Rows are points. Each copy is the shape, with its points in the same order, stretched, turned, moved and blurred by noise. Is it also mirrored, or only turned?

Shape, 7 rows:
[[ 62  39  14]
 [ -2  39  -1]
 [-21  41  15]
 [-11  28  48]
 [-48 -48 -39]
 [-40 -68 -14]
 [-22 -55 -31]]
Copy 1, 7 rows:
[[-22  60  14]
 [ 36   9  -3]
 [ 62   8  18]
 [ 55   3  52]
 [ 17 -92  -7]
 [  5 -98  26]
 [ -1 -81  -2]]
Copy 1 is: mirrored
Copy 2 (7 x 3):
[[ -7  24  90]
 [ 26  29  16]
 [ 12  46  -7]
 [-26  59  -1]
 [ 28 -78 -68]
 [-11 -78 -68]
 [ 11 -84 -43]]
Copy 2 is: only turned

Shape, 9 rows:
[[ 31 -20  69 -20]
 [ 31 -48  13 -64]
 [ 99 -22  38 -25]
 [-55  23 -36  11]
 [-31   1 -26 -13]
 [-20  26   6 -31]
 [ 44 -18  19  -6]
 [-41  97 -53 -26]
 [-16  54   1   0]]
Copy 1, 9 rows:
[[-17  52  46 -40]
 [  6  -8  30 -54]
 [-25  45  -4 -89]
 [  6 -17  -1  52]
 [  8 -19   9  19]
 [-25  -9  25   8]
 [ -2  31  -3 -37]
 [-61 -51 -15  42]
 [-39   4   5  18]]
Copy 1 is: only turned
Copy 2:
[[  41  -64   55  -27]
 [  63  -95   10   -1]
 [ 121  -41   43   11]
 [ -85   15  -68   28]
 [ -46  -19  -42   27]
 [ -44  -27    7   37]
 [  42  -17    7    3]
 [-108   55   -3  113]
 [ -50   16    7   39]]
Copy 2 is: mirrored

Shape, 12 rows:
[[-20  -8  67  -9  13 -20  64  54]
 [-15  22  36  15  14  50  64   1]
 [ 30 -55  14 -44  -3 -60 -33   0]
 [ 11   6  36  47 -62 -61 -29 -58]
 [-76  60  51  19  50  22  12  37]
 [  1  18  -9  16  47 -35 -38 -15]
 [-16 -21 -23   8 -15  27   3 -24]
 [-70  34 -58  41  -5 -42 -39 -41]
 [-53  43   9 -19  -1 -38  85  17]
 [ 44   2  46  21  66   1  -4  38]
 [-15  -4  32 -24  47  49 -26 -64]
 [ 18  32 -34 -24 -59 -60  11  46]]
Copy 1 (12 x 8):
[[ -15  -16   68  -44   -3  -61   35   70]
 [  16   19   18  -87    1  -25   11   28]
 [ -53  -53   20   35  -27   -1  -14   -8]
 [  20    2   47  -12  -53   -8   49  -88]
 [ -35   89   53  -58    9  -66   34   48]
 [ -15   78    6   27  -42  -32    5    1]
 [ -20   11  -29  -42   -5  -22   -1  -40]
 [ -17   82    1    2  -19  -85   14  -82]
 [  27    9   63  -43   18 -108   -3   19]
 [ -15   32    5   -7  -45    5   27   78]
 [ -51   62   13  -52  -46   11  -28  -28]
 [  42  -29   20   37   58  -45   13   -5]]
Copy 1 is: mirrored
Copy 2, 12 rows:
[[ 66  71  -1 -43 -39 -26  70   0]
 [ 40   9  14 -42 -31  -4  65 -80]
 [ 58  22 -27  28  11 -66 -47  58]
 [ 31  66  35  32  35  61 -72  -2]
 [ -9  35 -36 -57  44  -7 118 -53]
 [ 30  -5 -30  46  74 -16  11  -5]
 [-13 -27  -3   9 -28  -4   6 -31]
 [-68 -25  13  49  65  48  38  14]
 [ 28  12  71 -41  -9   7 114  20]
 [101  29 -65  13  25 -36  13 -40]
 [ -1 -12 -31  -7  50 -82   5 -89]
 [ 59 -30  31 -28 -13  41  12  92]]
Copy 2 is: mirrored
Copy 3:
[[ -64   77  -44   25  -12   52   13   -6]
 [ -21   18  -43  -44  -33   46   44  -44]
 [   3   22   72   49   70   -9  -35  -11]
 [ -13  -84  103   87  -32   29  -24  -47]
 [  -9   51  -81  -53  -96   49  -45   26]
 [  82  -23  -19    7   -2   16  -66  -16]
 [  -5  -45   18  -41   35    8   11  -15]
 [  20 -113  -17   14   -1  -22  -87   27]
 [ -63   33  -88   24  -17  -29   -3  -38]
 [  69   43  -40   10   -8   79    5  -12]
 [  39   23   55  -95  -13   43  -49  -54]
 [ -23  -29  -25   74    3  -94   37   21]]
Copy 3 is: only turned
Copy 4:
[[ -64   96   14   34   -3   -7  -60  -14]
 [ -42   69    2  -14   49   49   -9  -24]
 [   1   -3   -2   14  -88  -72  -17    0]
 [ -70  -37  -85   14  -48  -10   58   19]
 [ -48   71  -73    6   41   67  -94  -27]
 [  15    6  -87   21  -46    8  -13  -30]
 [  -9  -28   -1   -3    4   29    3  -14]
 [ -25  -62 -102   40  -52   89  -15  -16]
 [ -78   89   -1   35  -47   84  -43   -6]
 [  22   76  -49   21   10  -44  -21  -28]
 [   7   -1  -30  -76    6   12  -17  -60]
 [ -21   36  -11   54  -84   22   -7   82]]
Copy 4 is: mirrored

Shape, 16 rows:
[[-15 -11 -15 -30 -63 -43 -49 -16 -55  62 -50]
 [ 22  26 -26 -22 -49  -5  25 -50  49 -28  37]
 [-60 -16   8 -47 -37 -55 -37 -43 -27  38 -40]
 [-27  26  -6 -11 -24 -58 -49  11   4  67 -52]
 [ -5 -36 -10  -2  37  31 -39  16 -16 -24 -15]
 [ 12 -60  -4  10  13  36 -28  -4   1  39  -3]
 [ 35  46  -8   3 -26   0  33  -3 -12 -31  56]
 [ 40   7  14  29 -47  21  49  -5  25 -33 -21]
 [ 35   4 -14  -5   5 -33  34  -4  33 -58  27]
 [ 10  -5 -11 -24 -43 -13  61  29  27  -9  36]
 [  3  38  56 -57 -37 -42 -28  10 -19  42 -46]
 [ 36 -24 -29   4  31  28 -32   1  21  -7  16]
 [  3 -25 -55 -52 -43   7 -41   0  10 -14 -19]
 [ -8 -18 -70 -16  40  51   4 -12  -4   4 -26]
 [-40  13  25 -57 -33 -10 -46 -10  -7  57 -35]
 [ 72   3 -18 -39 -24 -18  62 -30  20 -17  14]]
Copy 1:
[[ 101 -121  -23   39  -34   54  -44  -45  -36   -9   38]
 [  12  -30   16  -72  -35    3    6   62   62   28   58]
 [  60 -113  -64   -9  -36   43  -57  -30  -21  -49   19]
 [  63  -68  -22   73  -20   67  -64    7   -2  -55   30]
 [  25   23   -2  -33   38   55   18  -10  -52   31  -30]
 [  35  -36   48  -24   52   47   26  -23   -3   -9  -29]
 [  15   46   16  -26  -40  -33    3    9   21   68   31]
 [ -17   -2   64  -26  -66    3   58   54   24   19    1]
 [ -21   26  -25  -26   -8   -2   40   41   32   42   25]
 [ -18  -31   29   -7    0  -55    0   61   13   43   35]
 [  99  -32  -16   43  -50    5  -49   40  -18  -36   -2]
 [  28   21   25  -27   55   56   28   12   10   35    1]
 [  62  -76  -15  -31   25   52   -9   43  -26   53   62]
 [   0  -26   36  -45   28   83  -20    1    9   92  -36]
 [  86  -72   -5   -1  -15   34  -76   20  -21  -38    5]
 [  15  -34   15  -23  -23  -16   38   58   66   68    9]]
Copy 1 is: only turned
Copy 2 (16 x 11):
[[ 62  19  19 -39 -53  17  16  30 -27 -73 -45]
 [-21  73   6  17  -7  -2 -24 -38 -11  38  69]
 [  6  28  30 -25 -81 -14 -25  14 -43 -54  -9]
 [ 62   9 -27 -32 -62  -5 -42   9 -22 -39 -48]
 [-38 -19 -16 -18  -3  31  -3  26  27 -41  20]
 [  7 -33 -36   3 -15  16  28  -1 -11 -45  30]
 [-14  57  22   1  24  -1  15 -14  14  68  18]
 [ -4  59 -21  13  42  -6   6 -55  -1  -6 -19]
 [-29  53 -12 -14  19 -40  -8 -31  37  24  40]
 [-15  63   4  41 -28 -20  16 -47  42  30  12]
 [ 48   6  42 -34 -41  -8 -36 -36   0 -22 -63]
 [ -5 -18 -38 -17   1  26   2   0  18  -6  55]
 [ 20  45   1  -5 -44  43 -17  19  35 -54  42]
 [-53  18 -36 -26 -45  47  31   6   2 -24  44]
 [ 21  -5  26  -4 -74  22 -38  -9 -21 -29 -12]
 [  0  75  10 -16  -2 -28  24 -68  24  16  43]]
Copy 2 is: only turned
Copy 3 (16 x 11):
[[ 30 -39  46  13  82 -77  84  61   3 -24   8]
 [-19  64   7  -8   5 -47 -52  -9  37  -2 -18]
 [ 11 -43  62  22  85 -60  21  47 -30   6  28]
 [-11 -61  -5 -27  87 -32  50  58  -5   2   3]
 [ 58 -27  -8  26 -16  36  10  34 -19 -28 -10]
 [ 59   6   6   7  19  39  44   1  21 -14  15]
 [-44  38  20  -2 -50 -35  -4  12  18  11 -41]
 [  1  29  -1 -27 -34 -44  15 -50   9   7 -50]
 [-30  -1  20 -17 -42 -20 -51   3  35 -27 -23]
 [-17  35  65 -56  -1 -16  -1 -14  21 -16 -54]
 [ 15 -30  18 -46  54 -74  41  78 -20  41  -9]
 [ 30  17 -30  -2  -5  33  -1  22  33 -35   3]
 [ 41  11  18  17  59 -36  -8  56  17 -63 -43]
 [ 16  16 -17   1   7  17  33  13 -32 -86  12]
 [ 25 -20  21 -18  86 -37  17  67 -40  23   2]
 [-14  55  34 -57 -37 -71   8   1  47 -27   2]]
Copy 3 is: mirrored

Shape (15 x 12):
[[ 20 -20  53  32  68  27  -4  15   8 -25  -5  27]
 [ -4 -22  42  43   8  61  32  16   0 -42  14 -31]
 [-17  26  38  27 -20  22  31  40 -67  26 -43  44]
 [-49   7  70  28 -14  10  34  35  15  33   6  46]
 [ -1 -40 -22  -1 -50 -24  78  18 -18 -31 -14 -43]
 [ 68 -13  -1 -43   0   6 -18 -32  23  -2 -13 -62]
 [ 57  29  -6   0  67  20  56 -36  -6  10 -28 -21]
 [ 46  18 -30 -32  59  18  -4  63  42 -39 -26 -39]
 [ -4  49 -35  58 -24 -39  41  60 -60 -18  11 -25]
 [ 19  -3  28  20 -50  29 -13 -20  -3 -42 -43 -33]
 [-36  -7 -32  16 -45 -24 -34  26 -14  12 -27  61]
 [-25  13  24  -4  66  34 -37 -46 -73   0 -40 -48]
 [-50 -30   8  42  10  65 -28  40 -38  48  20  64]
 [ 50 -11  18  48  29 -26  49  62 -12  14 -21 -28]
 [ 76 -17  36 -27  52 -10  33  65  22  -9  39  41]]
Copy 1 (15 x 12):
[[ 31  18 -52  10  19  28  41 -18  12 -15  -5 -30]
 [-23  23   1 -21  11 -19  21 -28  78 -56 -27 -26]
 [-38 -39  48 -40   4  73   3 -17  -3 -26  29  20]
 [-71 -16 -22 -26 -36  28  25  12 -20 -50  -3   7]
 [-79 -14 121 -18  56 -58  -9   1  73 -35 -49 -12]
 [ 37  43  -5 -21  -5 -22 -51  -1  11  26 -74 -30]
 [ 13 -21  -2  51  18  24 -28 -67  31  25 -57 -24]
 [ 68 -10  14  11 -31 -88  17 -22  38  67 -20  -3]
 [-85 -58  85  14  49  -8   6 -13  87  56  -5  26]
 [-10  86  38 -34  -9  -8 -22  -2  22 -29 -24   0]
 [-49   0  47 -37  -9  -7  -4  52 -43  23  74 -17]
 [ 21  -4 -65  15  55  28 -81 -48  25  12   4  19]
 [-24 -45 -22 -77   4  49  21   8 -16  -7  97 -63]
 [-20 -45  42  -7  70  10  50 -53  37  43 -44  -5]
 [ 46 -27  -7  -8   0  28  63  23  29   7 -44 -38]]
Copy 1 is: only turned
Copy 2, 15 rows:
[[-46 -35  15 -29 -46 -32 -20 -13 -27  50  32  15]
 [-52  27  52 -37 -40 -10  18   6   2  16 -12  -3]
 [-79  22  17 -15  29 -37   6  36 -21  41  16 -42]
 [-76  57  19 -13   3 -61  14 -23  -3  44  37  12]
 [  1  78  62 -35   3  28 -15  51  22   4  13 -33]
 [ 19   8  -9  -8 -22  34 -47  24  34 -57 -17  25]
 [ -3  -1  12  33 -26  17 -54  19 -30  28 -32  47]
 [ 13 -14  -5  -3 -82 -38 -52  40  40  42   5  26]
 [ 23  30  32 -33  37 -42  41  82 -59  32  -7 -20]
 [-31   2  53 -13 -11   4  -6  41  25 -63  -7 -46]
 [ -8 -13   7 -23  48 -37  22  -3  22  24  46 -54]
 [-15 -45 -15  35 -25  71  37  22 -55 -18  16 -39]
 [-72 -12 -20 -54  31 -34  58 -44  11  79  27  -8]
 [-22  11  17 -45   2 -38 -45  74 -22  51  28  69]
 [-19  21 -21 -71 -43 -63 -72 -14  -6  78  16  44]]
Copy 2 is: mirrored
Copy 3:
[[ 30  -4 -20 -55 -14   7  36  42  24 -21 -51 -13]
 [ 26  53 -46 -60 -40   2  21  20   3  19 -28  20]
 [ 16 -33  35 -74 -50 -21  -2 -32  -1   4  45  40]
 [ 25   8  42 -43   0 -13   1  13   2  -5 -24  74]
 [ 10  35  12 -41 -31  14 -67 -63 -39 -18  15  27]
 [ -4   1 -76  40 -26  41   4   1 -39  -4   3   1]
 [-57 -13 -41 -11 -69  18 -14  -2  52 -34   5   5]
 [ -4  22 -30  32 -40  12 -17  65  -4  -4 -12 -30]
 [ -6  35  83 -58 -51  24 -21 -51   3  46  12 -18]
 [ 31  -2 -54 -30 -48 -13  11 -23 -52  49 -15  22]
 [ 41 -13  76   3  13 -45   3 -59 -19 -10   9   6]
 [-23 -39 -57 -30   5  -7  13   5  50  37  42  -5]
 [ 54  24  27 -14  -5 -37  60 -17  42 -26  36  19]
 [ 39   5  11 -46 -70  70 -35  -9   6 -14 -11  11]
 [ 10  14  21 -35 -20  54  19  45 -16 -71 -34 -30]]
Copy 3 is: mirrored
Copy 4, 15 rows:
[[ 12  -4 -21 -22  55   1  33   4  45  56  10 -67]
 [ 10  -7  17 -24  -7  -2  54  14  58  43  34   2]
 [ -6 -35  41 -34 -15  73  22  40 -22  21   0 -15]
 [-16  26 -25 -28   4  21  47   5 -35  73  -3  -8]
 [  0 -16  80   5 -31   6  38   7  36   4 -33  64]
 [ 20 -33  -5  35   7 -35  38  18  59 -46   3  -1]
 [ 65  23  26  20   7  20  -2  33  49 -10  -4 -45]
 [ 51 -38  47  52  56 -24  28 -23  16  10  24 -32]
 [ 18 -47  94  -1   9  66 -25   0  -1  -1  29  80]
 [-33 -57  38  27 -25  -3  23  45  69 -17  37  10]
 [-50 -44  31 -14 -11   2 -23 -16 -29   7  -8  -1]
 [ 60 -57 -41 -11 -25  32   8   0  65  10  -8 -50]
 [-12 -22 -11 -85  -8   8  21 -17 -30  53  14 -48]
 [ 37 -28  58  -1  40  11  10  48  17  28  -3  21]
 [ 20  13 -13 -17 119  -2  72 -18   3  25 -19 -36]]
Copy 4 is: mirrored

Shape (17 x 12):
[[  4   5 -21 -28 -34 -10 -38   7 -23 -37 -23  24]
 [ -1  37  11 -12 -12  50  30   8  14  10  50  -7]
 [  6 -11  10 -16 -18  19  31 -19  -2  36 -19   1]
 [ -4 -22  23  19  35 -43 -47 -35 -31 -24  41 -29]
 [-49 -27 -22  21 -23 -41 -12  48 -71 -43  19 -13]
 [ 30  28  41 -66  38 -12  19 -12  32  -5  11   0]
 [-29  14  45 -22   3  77   6  26  31  48 -14  11]
 [ 38   0 -59  67  36  56  -6  34  20  50  29  21]
 [  9  66 -35  51  17 -13  15 -30 -17  62  43  24]
 [ -2  51 -31 -27  -4  19   3 -52  84  61  27 -19]
 [ -1 -23  49 -22  -9 -50 -16 -16 -10 -49 -33  22]
 [ 58  12  18  -5 -18   7 -12 -14   8  72  21   4]
 [ 11  77 -55 121  23  36 -38  -6  -5  22  36  -4]
 [-26 -28   3 -63  -9 -20 -68  33 -46   1 -24  70]
 [-23  -3 -13 -40  33  19 -17 -18 -65 -39 -18 -23]
 [-16   3  14 -15  41  21  44 -30  39  16  11   1]
 [ 16  27 -35  80  -6  71 -11 -39  15  13  80  44]]
Copy 1, 17 rows:
[[ 30  -9  34  -6 -13  12  -6 -60  46  -3 -13  35]
 [ -8  31  -5  62  29 -23 -26  -6  10 -63 -12   6]
 [  4  51 -16  34  16  11  25 -13  13 -19  -1  12]
 [ -8 -22  46  -6  48  35   6  12 -34   7  21  75]
 [ 30 -82  55  26 -19  65 -18  -5   3 -24  19   2]
 [-14  38 -42   2  24 -13  -6  43  50 -17 -11  75]
 [-39  28 -13  56  37  -9 -18 -25  14 -23 -79  -4]
 [ 28  20  25  99  72 -47 -34 -33 -16  34  -8 -14]
 [-17  37  53  70  58 -46  16 -10  16  -8  59 -35]
 [-31 114  11  -1  11 -84 -16   9  -4 -20  -3 -18]
 [  1 -24 -11 -25  -1  40  27 -17  22  16   1  69]
 [ 10  33   8  33  50 -26  70  -3  30 -17 -33  40]
 [  1   4  78  64 101 -60 -43 -78 -24 -10  59 -46]
 [ -9 -43  82  25 -27  49   1 -38  74  41 -72  57]
 [ 15  13  35   1  42  77 -51 -26  25 -38   7  53]
 [-33  67 -37  39  26  -6 -41  14 -15  -8  12   6]
 [-13  59  56 107  55 -52 -29 -82 -36 -21  14 -11]]
Copy 1 is: mirrored
Copy 2 (17 x 12):
[[-40  -9  13   9 -44  -6  28  39 -20  48  -3 -12]
 [ 22  25  40 -13  51   1 -14  39   0 -34  32 -18]
 [ 15 -32  20 -23   8   4 -17  -2  23 -18  -6 -38]
 [ 30  16  27  61 -38 -33  39 -26  24  14   9  59]
 [-59  34   5  61 -58  10 100 -46 -28  53 -28  21]
 [ 37  28   7  25   5 -55 -90  26  11  -1  38  -6]
 [-35 -54  23 -59  51 -35 -39  17 -41 -81   8 -38]
 [ 51 -47 -32 -27  41  37  51  81  24 -53 -26  21]
 [ 92   8  -7 -23  -3  53  13  19  42 -34  75  12]
 [ 34 -20  13 -19  95 -12 -59  78  79 -38  96 -12]
 [-34   7  33  20 -70 -37 -33 -40 -38  51  -2  30]
 [ 83 -47  34  13   8  35 -33  58  11 -31   3 -41]
 [ 29   4  -1 -32  -2  44  76  79  51 -83  49  75]
 [-32 -62  -8  10 -63 -27  41 -16 -94  61 -16 -40]
 [-24  10   0   6 -52 -76  66 -17  37  -1  -3  -8]
 [ 21   2   1 -25  45 -45 -48 -15  36 -29  35  15]
 [ 69 -14  56 -68  65  60  51  58  13 -36  41  63]]
Copy 2 is: only turned
Copy 3:
[[ -34  -36   -5  -18   -8   11  -14  -18   21   33   45   62]
 [  26   19   26  -51   28  -30   24   59   48   -5    3  -15]
 [  51   16    5    2   -4    7   12    6   26    0   32  -19]
 [ -26    4  -46   38  -31  -28   20    7  -28   18  -36   18]
 [ -10  -96  -18   32  -57  -60   -1    8  -26   59   22   22]
 [  -7   52   73  -39   21    0    9    0   38   12  -42  -11]
 [  76   47   21  -60   80    4   19   44  -13   15   27  -45]
 [ -24   -1    9  -56   -9    5  107   83   -3  -69   24   -2]
 [  -9  -17  -36  -75  -28  -14  109   -6   66  -12   -1  -39]
 [   3   19   11  -54   82    6   42   -9   83  -50  -20  -61]
 [ -24    8    6   10  -39   16  -42  -20  -11   76   13   12]
 [   7   42  -17    1   19   61   82   23   44   -8   -2   -5]
 [ -26  -38  -87 -114  -20   -5   93   54   13  -45  -16    4]
 [ -31  -15   10    7   30    6   25  -46  -24   76   84   38]
 [  39  -17  -10  -11   -9  -66  -23  -27  -10  -14   25   67]
 [  30   40   48  -39    8  -39    9   16   20  -16   -5  -57]
 [ -36   27  -42  -74  -10  -31   78   80   47  -44   62   -1]]
Copy 3 is: only turned

Shape:
[[ 27 -22 -32   3 -33  -3 -52 -21  -1  36   3   5]
 [-42 -23  17 -21 -19 -32 -71  15 -44 -16 -22  -4]
 [ -9 -34 -29 -21 -20  34 -35  20 -30 -14  -1   7]
 [-64   0  -5   4  46 -11 -24  11  26 -15  -3  23]
 [ 13   4  -1  67 -14  53   8 -28 -15  16 -35   4]
 [ 47 -30 -18  51 -22   5  53 -26 -20 -13  38  -2]
 [-27  42   3  19 -20   1 -27   6   0  25 -26   0]
 [-59  34 -14  17 -39   2  55 -16 -26 -32  28  13]
 [ 33 -43  45   7   6  -9   0 -24  22 -26  40 -73]
 [-12 -23  22   9  -1   0 -44  33  59 -47 -16 -33]
 [-10  21  -1  21  56   1 -29  54   9 -22   5 -27]
 [  3  21 -46  23  67  -3 -57 -26  51   5   3   1]
 [ 15 -55   6  65   4  25  49  18 -43  10  38  54]
 [-14  55 -34  31 -55  36  27  -6  15  22   2  17]
 [-57  12 -16  34 -51  -6 -33  14 -29 -35  30 -32]
 [ 16 -32  54  19 -15  -4 -17 -17  73 -56  43 -45]
 [ 85  33  34  44 -29  66 -27  27 -24 -40 -18  22]
 [-35  30 -25 -16  12  38 -22 -42  43  15  75   6]]
Copy 1:
[[  6 -14 -30   1 -27  -6  13 -60  15   5   6  25]
 [ 37  -8 -25 -13  36   6  53 -15  13 -59  11   7]
 [ 13 -15 -26 -29  -5  -4  21  -8  50 -28 -24  20]
 [ 36 -53   9 -26  -5  32  11  -8 -12 -36 -42 -12]
 [  0 -29  25 -26 -29  10  24   7 -14  68  23  48]
 [  9  19  18 -11 -75 -24 -14   0  32  27  22  18]
 [-12 -16  11  -5  -7  41  36 -17 -23  -6  -6  13]
 [  2  23  65  18 -56  33  -3  26  20 -16 -27  42]
 [ 25  38  -8 -56   8 -23 -45 -38  15 -22  43 -21]
 [ -5  -9  24 -72  19 -19  25 -48  -2 -53  -8 -28]
 [ 14 -61 -32 -71 -17  22   8  -1  -5 -34  -1 -18]
 [ 24 -96 -18 -34 -40  22 -20 -69 -21 -17 -16   7]
 [ 49   7  14 -30 -57  -6  27  46  11  42 -20   6]
 [-39   1  49   5 -78  40   8 -15  -6  23 -37  47]
 [ 25  22  24 -36 -37  39  36 -29  27 -46  -2  26]
 [ 17  41  32 -82  -1 -22 -21 -53 -16 -54   6 -20]
 [-38 -15  -6 -69 -10 -51  37  39 -36  17   6  74]
 [ 34 -13  -2 -22 -43  53 -59 -54   1 -16 -71  30]]
Copy 1 is: mirrored
Copy 2:
[[ 32  23  39   1   9  32  25  12 -11 -31  22  14]
 [ 44 -36 -25 -67  -4  15  -8  26  -9 -35  57 -31]
 [ 33 -26  16  -9   9  29   0  33  14 -21  35 -60]
 [ 59 -47 -35   2  24 -20 -20 -29  -4 -24  51   7]
 [ 27  40  17 -17  44  54  30 -18  37  33 -34  25]
 [-46  43  58 -39  48  -3  23  -9 -24  23 -36 -21]
 [ 30 -13 -25  11 -19  24  33  16   2  -5  16  37]
 [-74 -16 -47   3  -2   2  16  30 -19  27  26  -2]
 [ -9   3 102 -86 -15 -42  37 -93 -34   4 -17   3]
 [ 55 -46  72 -26   4 -48 -18 -16  31  -4  19  29]
 [ 78 -65  28 -18   4 -36  26 -18 -16   2  22 -35]
 [100   7  45  33  32  -3  23 -51 -30   0  50  17]
 [-17 -20 -13 -41  98  24 -16 -15   4 -16 -46 -29]
 [-31   1  -8  66 -10  29  41  46  17  21   1  52]
 [-12 -58   7 -30  14  -3  35  33 -11   6  80  -2]
 [-14 -28 119 -53  11 -42 -12 -77  -5  11 -13  69]
 [ 24 -14  87 -25  38  81 -15  38  22  59 -93  -9]
 [ -3 -42  23  60 -13  32  37 -68 -35 -11  59  37]]
Copy 2 is: mirrored
Copy 3, 18 rows:
[[ -65   61    9   20  -15  -38  -36    7  -46  -55  -39   -2]
 [ -39   50   20  -53  -17   16  -50    4  -30   18   32   -3]
 [ -26   45  -45  -25  -13    8  -42   -6  -64   -9   -1  -26]
 [  31   19  -36  -45   -8    1    1   39   11   42   -2   22]
 [ -59    2   22   51   47  -37  -17  -13  -39  -19    6   63]
 [ -25  -37   10   52    5    3  -27  -12  -41  -12  -64    9]
 [ -18   27   27   37    9  -18  -15   16    5    5   43   19]
 [  81  -46  -25   35  -33   47  -41    5  -33   43   12   32]
 [ -10  -37   36   22   14  -42  -55  -87   38  -45  -57   18]
 [ -17  -32    0  -39  -16  -61  -22  -11   21    5   -1  -33]
 [  12   23  -10   -8   12  -27   36   10   44   56  -17  -34]
 [  -1   52  -28    9  -17  -75   41   23    6    0  -63   34]
 [ -42   11   -1    4   60   41  -32   37  -33   23  -49  -16]
 [  14  -14   -9   92  -10  -27  -29   25  -33  -11    9   15]
 [  36   -3    7   28  -42  -17  -45  -14  -48   27   11  -27]
 [  -2  -74   14    3  -21  -70  -81  -71   44  -31  -43   10]
 [-121   -3   -7   61   37  -41  -57  -40    5   11    4    1]
 [  53   40  -50   48  -26  -52  -57   -6    2  -23  -51   51]]
Copy 3 is: mirrored
